Every row gives one point. The last column is the point's height on a tilted bowl or saddle (a function of degree 2), plus a little noise. Along how many of its main directions does it bend up, bend down or stay straight?

Points:
[[ 28 -21 -41 -30]
 [ -6 -11   8 -24]
 [-10 -21  19 -24]
 [ 64 -34 -10 -26]
 [  0 -43 -37 -31]
 [ 29  -2  22 -33]
 [-44  11   7 -25]
 [ 38 -88  41 -39]
 [ -9 -13  46 -36]
 [ -8  -2 -23 -29]
 [  6   1  15 -27]
 [  8  -6   5 -25]
 [ 29  19   6 -28]
 [-30  -4  24 -25]
 [ 50 -21 -59 -35]]
Directions: 0 up, 1 down, 2 straight

Points, 25 rows:
[[ -3 -63 -16  34  49]
 [ 16 -52 -66 -24  32]
 [-57 -17   9 -27  18]
 [ 51  39   5   9  22]
 [ -8   2   9  12  14]
 [ 14 -61  -8 -42  53]
 [ 10 -55 -29   5  39]
 [ 29 -12  -2  -3  23]
 [-13  37 -19 -40   6]
 [-18  33  75  40  25]
 [ 51 -26 -10  26  66]
 [-52   6 -10  10  21]
 [-20   6  55 -46  24]
 [ -8  -8 -22   5  13]
 [-43 -36  -4 -22  13]
 [-17   2 -25   1  11]
 [ 28  10  21  49  52]
 [ 36 -19   2  10  37]
 [  9  18 -15  17  22]
 [-18 -49  16   3  22]
 [ -6  14  11 -58  16]
 [-40  32  -7 -12  19]
 [  4   8  51 -24  10]
 [-22  13 -20 -21   6]
 [-31  24   4 -47  16]]
Directions: 2 up, 0 down, 2 straight

Points:
[[  5 -39 -14  10 -11  -3  13]
 [ 52  24  79  10 -18 -21  35]
 [ 32  27  -1 -36 -12  -7  23]
 [ -2  -1 -20  34 -19 -62  25]
 [ 20 -29 -20   5 -20  49  25]
 [ 36 -30 -22  16  13  54  34]
 [-13 -34 -56 -19   6  22  18]
 [-23  16  37 -62 -27  13  35]
 [ 10 -25  11   1 -23   6  10]
 [ 30  44  -6  11 -42  -5  26]
 [  6  40  20 -11  27  -6  27]
 [-20 -42 -26 -17  -5  48  26]
 [-12  42  17  11 -29  83  48]
 [-39 -32 -36 -14 -29  57  24]
 [ 26  13 -38 -26   4 -15  18]
 [ 12  -7  -7 -12  59 -46  40]
 [  7  -8 -28  20  15  19   3]
 [ 28 -45  -3 -32 -17  39  31]
 [  9  17   6  40  32  12  20]
 [ 48 -41 -35  29  38   9  44]
 [-10  15  18  -5   1  46  19]
 [-29  -3   8  -1 -52  15  16]
 [-13 -27 -10  28  21 -26  15]
 [-16  -9  11 -42 -14   9  14]
 [ -9 -53   1 -10  -4  11  18]
 [-35 -36 -13  -2  45  23  27]
 [ -5  51  34 -39 -14  77  69]
 [-15  42   6 -15  -6  -7  13]
 [ 13 -50  12 -11  25  30  23]
 [-27  56   8 -20  11  -5  26]
 [ -9 -30 -74   3 -62  17  28]
 [ 33 -13  32   7 -23   0  13]
 [-50  10  43  79  -6 -22  63]
 [ 37   4 -14 -39   8  26  27]
 [-11  71 -50  -9 -34  25  -3]
 [  6   0 -25  13  22 -15   4]
 [ 21 -15  32 -41  19  23  15]
 [  1 -37 -42 -10  80 -33  62]
 [ 14  37  33   5   9 -29  29]
 [ -2  19 -33 -38 -10 -23  15]
 [ 14  -1 -18   3 -42 -52  28]
 [-53 -29  30   1  11 -35  30]]
Directions: 5 up, 1 down, 0 straight

Points, 64 rows:
[[-17 -11  11 -22   9 -31  56  23  19]
 [ 63 -21 -54 -44   1 -12  33  34  -2]
 [ 33  -6  31 -21 -25  15  36  20   4]
 [ 36  -1  31 -11 -48   5  31  -2  -1]
 [ 29 -11  52 -19  20 -22 -49  27  19]
 [ 54 -18   8  24 -57 -11 -13  37 -64]
 [-20 -20  36 -27   1  47  52   5  14]
 [-11  50 -18 -21 -45  -8  24 -66  61]
 [ -7 -36 -23  18  18  32  -8  17   8]
 [-52  22 -39  40  10   1  -5  -3 -48]
 [-47  24  -3 -16 -39  32  30  28   8]
 [-36  15  -4  -7  24   5 -30  24  -8]
 [-34  30  34  11 -29 -10   1   4   7]
 [ 52  26  37  25  -4  22 -23  15 -43]
 [ 15  31   4  13  30 -53 -16  -9   1]
 [ 32  52  81 -45  36  -1 -16   1  -7]
 [-22  12   2 -14  15 -19  43   2   7]
 [ -5  10 -18  -7   0  28 -25  -6  -1]
 [ 35   6 -11 -23 -12 -37  11  -8  -4]
 [ 26  22  32  14  23 -34 -46 -33 -10]
 [ 19   1 -13  -5   8   2  20  -6  10]
 [  3 -33 -22  20  25  43  38 -54  15]
 [ -7 -61 -41 -26 -11  65   9 -30  49]
 [-32 -53  13  36  48 -37   5 -57  43]
 [ -1  16  50  43   9 -40 -15   3  -3]
 [ 10  14 -23   7 -16  12  55 -14  24]
 [ 14 -52 -34 -49  10 -24  44  25   7]
 [ -1  18  60  11 -10  11  -8 -11  -8]
 [ 13 -35   5  12  10  60  21  28  -5]
 [ -2  57  37  15 -16 -22 -22   7   2]
 [-45  11   6  59  -8  22 -23 -31 -50]
 [-19 -16 -47  -6 -44 -10 -66  23 -42]
 [-14  16 -42  29  26   6 -20   8 -16]
 [  2 -55 -19 -48  26  25  26  29  24]
 [-22  -6  16  55  29  72 -36 -39 -81]
 [ 20 -15  -9 -28 -21  -3  11 -16  11]
 [ -1 -37   9   0 -19 -66   5 -79  50]
 [ 47  33 -19 -15  -2  12 -43  26  -6]
 [-40 -15  15 -32 -20  36 -35 -27  50]
 [-52 -72 -36  22  12 -45  60  10  34]
 [ -7  26   0 -61 -23  56 -59 -42  39]
 [ 25 -15  12  22 -37 -35 -34 -13 -17]
 [  5   2  -8 -22   9 -15   2  40   7]
 [-43 -20  15 -43  -4 -50 -12 -16  34]
 [ 29  29  -5  46  22  35 -43  29 -30]
 [-13 -28 -24  13  95  -9   8  38  41]
 [ 20  -2 -46  17   7  56  31  -8  21]
 [ 18  25  50 -49  -6  -6  17  20  20]
 [-10 -23  -1   3  -6  14  33  10  15]
 [ 20 -42  19  10 -19   4   6  30   3]
 [  5 -30  12  61  94  -9  23 -32   8]
 [-42 -44   3 -29 -17 -17  36 -20  54]
 [ 40  27 -33   1  -4 -19  12 -28  10]
 [ -2  -8  -6   4   0 -21  53 -13  20]
 [  4 -11  32  27   2  41  15 -58 -31]
 [-19 -47 -46 -15   1  33  12 -18  34]
 [-19 -36   4   1  -2 -57 -27 -18  29]
 [  2   9 -41 -26   2  12 -16   8   1]
 [ -5 -11  14 -11  14   7  27   3  13]
 [-27   8 -75  24 -16 -54  18  43 -70]
 [-12 -30  -4  37  39   8  23  31  15]
 [-37 -31   1   9  -9 -19  -9  38   7]
 [  7 -27  -3  21  12  31  20   5   3]
 [-29 -16  18  40 -37  39 -44   5 -31]]
Directions: 3 up, 3 down, 2 straight
